Each point is reached from the start by the listed moves, each made once or not at all, plus a little noise. Say if it took an odd or an even number of moves. Then give how often each move was made.

Moves:
(1): [ 0.42 -0.23  0.11 -0.23  0.34]
(2): [0.13 0.24 0.06 0.51 0.08]
Start: [-0.21  0.24 -0.60  0.20  0.26]
Points:
[-0.09  0.48 -0.53  0.70  0.33] => odd (0, 1)
[-0.22  0.24 -0.61  0.19  0.25] => even (0, 0)
[ 0.34  0.24 -0.44  0.48  0.70] => even (1, 1)

Moves:
(1): [ 0.07 -0.35  0.06 -0.05  0.09  0.04 -0.10  0.29  0.06]
(2): [ 0.05  0.45  0.09  0.18 -0.03 -0.20 -0.37  0.13 -0.06]
(3): [-0.22 -0.24  0.30 -0.15  0.23  0.12 -0.30  0.12  0.21]
(4): [-0.17  0.31  0.06  0.25  0.00  0.22 -0.09  0.14 -0.44]
(5): [-0.32 -0.11 -0.45 -0.23 -0.52  0.25  0.21  0.47 -0.23]
(6): [ 0.08  0.08 -0.08 -0.01 -0.08 -0.02 -0.48  0.04 -0.23]
(7): [ 0.41 -0.02 -0.07 -0.33  0.29  0.16  0.33 -0.12  0.07]
(8): [-0.08 -0.30  0.29  0.06 -0.28  0.21 -0.03  0.17  0.18]
Start: [ 0.22  0.09 -0.10 -0.05 -0.09  0.18 -0.05  0.02 -0.15]
Points:
[ 0.73  0.31  0.10 -0.17 -0.16  0.35 -0.60  0.29 -0.14] => even (0, 1, 0, 0, 0, 1, 1, 1)
[-0.17 -0.02 -0.43 -0.06 -0.50  0.62 -0.02  0.93 -0.71] => odd (1, 0, 0, 1, 1, 0, 0, 0)
[ 0.13 -0.15 -0.16 -0.65 -0.06  0.48 -0.28  0.91 -0.05] => odd (1, 1, 1, 0, 1, 0, 1, 0)
[ 0.19  0.53 -0.27 -0.12 -0.75  0.76 -0.49  0.87 -0.84] => even (0, 1, 0, 1, 1, 1, 1, 1)
[-0.18  0.31  0.65  0.25 -0.18  0.53 -0.83  0.57 -0.31] => even (0, 1, 1, 1, 0, 0, 0, 1)
[-0.08  0.46 -0.44  0.10 -0.66  0.51 -0.84  1.08 -1.08] => odd (1, 1, 0, 1, 1, 1, 0, 0)

Moves:
(1): [-0.14 -0.10  0.06  0.07  0.25  0.18  0.45 -0.22 -0.05  0.21 -0.40  0.31]
(2): [-0.15 -0.09  0.11 -0.02  0.06 -0.05  0.21  0.18  0.47  0.08 -0.04  0.06]
(3): [-0.54  0.02  0.65 -0.31 -0.03  0.14  0.27  0.11 -0.60  0.13  0.03  0.30]
(4): [ 0.16  0.31  0.06  0.19  0.17  0.07  0.13 -0.14  0.31  0.13 -0.03 -0.20]
(5): [-0.18  0.34 -0.04  0.45  0.25 -0.15 -0.07 -0.35 -0.11 -0.17  0.15  0.24]
(6): [ 0.18  0.42 -0.05 -0.50  0.01  0.37  0.35 -0.43 -0.06 -0.21  0.19  0.14]
(7): [-0.02 -0.18  0.21  0.24  0.37 -0.06  0.23 -0.03 -0.39 -0.05 -0.11 -0.89]
(8): [ 0.10  0.09  0.36  0.20  0.31 -0.18  0.02  0.27 -0.04 -0.01 -0.04  0.17]
(9): [-0.41  0.06 -0.74 -0.19  0.69  0.48 -0.21  0.10  0.17  0.54  0.22  0.20]
(10): [-0.03  0.31 -0.51 -0.28  0.01 -0.10 -0.12  0.26 -0.05 -0.24 -0.27  0.02]
(11): [-0.09 -0.37  0.02  0.22 -0.38  0.47  0.03  0.27 -0.22  0.12  0.43  0.01]
(12): [-0.32 -0.45  0.04 -0.24 -0.12  0.26 -0.45 -0.25  0.09 -0.47 -0.16  0.08]
Start: [-0.04 -0.04 -0.06 -0.01  0.05  0.38 -0.16 -0.11 -0.16  0.29 -0.05 -0.07]
Points:
[-0.80  0.91  0.53 -0.40  0.86  0.63  0.98 -0.35 -0.58  0.03 -0.47  1.15] => odd (1, 1, 1, 0, 1, 1, 0, 1, 0, 1, 0, 0)
[-0.70  0.70  0.38 -0.06  0.54  1.11  0.86 -0.23 -0.76  0.04  0.29 -0.41] => even (0, 1, 1, 1, 1, 1, 1, 0, 0, 1, 1, 0)
[-0.49  0.11 -0.02 -0.32  1.56  1.25  0.07 -0.46  0.44  0.27 -0.09 -0.48] => odd (0, 1, 0, 1, 0, 1, 1, 1, 1, 0, 0, 1)
